Every row gives one point. The points of each table are mixes of a few directions, plus a little noise. How many directions does each table use, and how many do they share? Where both have some left over, give the other angles between the two spaces (their principal angles), to ten degrees, smallest first.

First (7 x 3)
[[-0.82 -0.84 -2.52]
 [-0.83 -0.85 -2.52]
 [ 1.07  1.09  3.26]
 [-0.93 -0.96 -2.85]
 [ 1.15  1.17  3.50]
 [ 0.40  0.41  1.23]
 [-0.03 -0.04 -0.10]]
Second (7 x 3)
[[-0.96  0.94 -4.29]
 [ 0.67 -0.64  2.94]
 [-0.87  0.82 -3.85]
 [ 0.11 -0.13  0.51]
 [ 0.46 -0.44  2.03]
 [ 0.42 -0.43  1.95]
 [ 0.14 -0.16  0.75]]
Directions: first 1, second 1, shared 0; angles 30

First (7 x 6)
[[ 0.57  0.79  0.75  0.60 -1.14 -1.10]
 [ 2.15  1.21  0.28  0.36  0.26  1.03]
 [-1.01 -0.36  0.22  0.11 -0.67 -1.16]
 [ 1.11  1.23  0.94  0.77 -1.29 -1.00]
 [-3.75 -2.26 -0.60 -0.65 -0.16 -1.56]
 [ 4.42  2.36  0.38  0.46  0.90  2.57]
 [-3.51 -3.04 -1.86 -1.63  2.14  1.28]]
Second (8 x 6)
[[ 2.22 -2.75 -0.68  1.45 -2.08  1.02]
 [-1.02  1.38  2.81 -0.41  1.26  1.85]
 [-0.82  1.66 -1.17 -2.35 -0.33 -0.13]
 [-1.37  1.71 -0.30 -1.03  0.61  0.09]
 [ 2.39 -2.62  0.03  0.82 -0.45 -2.57]
 [-2.07  1.63 -2.24  0.33  0.71 -0.74]
 [ 2.61 -3.35  0.07  2.10 -1.20 -0.62]
 [-1.93  2.35  1.48 -0.91  1.48  1.10]]
Directions: first 2, second 4, shared 0; angles 60, 70

First (11 x 11)
[[-1.61  1.41  0.72 -0.02 -0.60 -0.75  0.06 -0.50 -1.12  0.98 -1.13]
 [ 0.11  0.99 -1.15  1.04 -0.26 -0.98  0.39  0.54 -1.19 -0.31  0.49]
 [-0.60  0.37 -1.51  1.05  0.35  0.41 -1.60  0.90 -0.28 -0.29  2.30]
 [ 3.29  1.42 -1.72  1.62 -1.40 -4.10  5.37  0.74 -2.94 -1.27 -2.37]
 [-0.97 -0.20  0.83 -0.52  0.17  0.80 -1.02 -0.39  0.52  0.51 -0.04]
 [-1.26  1.26  1.08 -0.18 -0.79 -1.09  0.82 -0.66 -1.19  0.91 -1.83]
 [-3.16 -0.91  4.43 -3.14  0.35  2.40 -2.31 -2.34  2.25  2.23 -2.31]
 [ 0.02 -1.01 -0.40 -0.06  0.83  1.54 -1.73  0.31  1.30 -0.34  1.85]
 [-0.27 -1.74  0.25 -0.70  1.05  2.45 -2.45  0.03  2.20 -0.10  1.91]
 [ 5.77 -2.02 -2.06  0.73  0.03 -1.43  4.33  1.03  0.38 -2.60 -0.42]
 [-1.25  0.30 -0.42  0.27  0.28  0.79 -1.80  0.30  0.09  0.23  1.50]]
Second (10 x 11)
[[ 0.54  0.12 -0.09 -0.10  0.48  0.44 -0.31  0.52  1.40 -0.57 -0.12]
 [ 2.25 -2.05  0.39 -0.80  0.09  0.23  1.64 -0.46  0.78 -0.60 -0.63]
 [ 1.40 -2.21  0.75 -1.17  0.54  1.30  0.12 -0.49  1.73 -0.35 -0.04]
 [-2.16  4.14 -0.08  0.63  0.82  0.18 -2.35  1.86  2.31 -0.30 -1.02]
 [-4.11  3.38 -0.80  1.44 -0.08 -0.14 -3.28  0.83 -1.39  1.10  1.69]
 [ 4.05 -2.25 -1.77  0.82 -0.92 -2.08  4.32 -0.18 -2.58 -1.21  0.24]
 [-1.05 -0.55  0.28 -0.07 -0.52 -0.11 -0.20 -0.88 -1.67  0.92  0.62]
 [-1.97  0.72  1.23 -0.84  0.84  1.78 -2.71  0.09  2.38  0.47 -0.13]
 [-1.45  1.52  2.11 -1.19  0.14  0.26 -0.40 -0.37  1.67  0.73 -2.81]
 [ 2.41 -2.78 -2.06  1.22 -1.36 -1.88  3.14 -0.89 -4.66 -0.16  2.20]]
Directions: first 3, second 4, shared 3
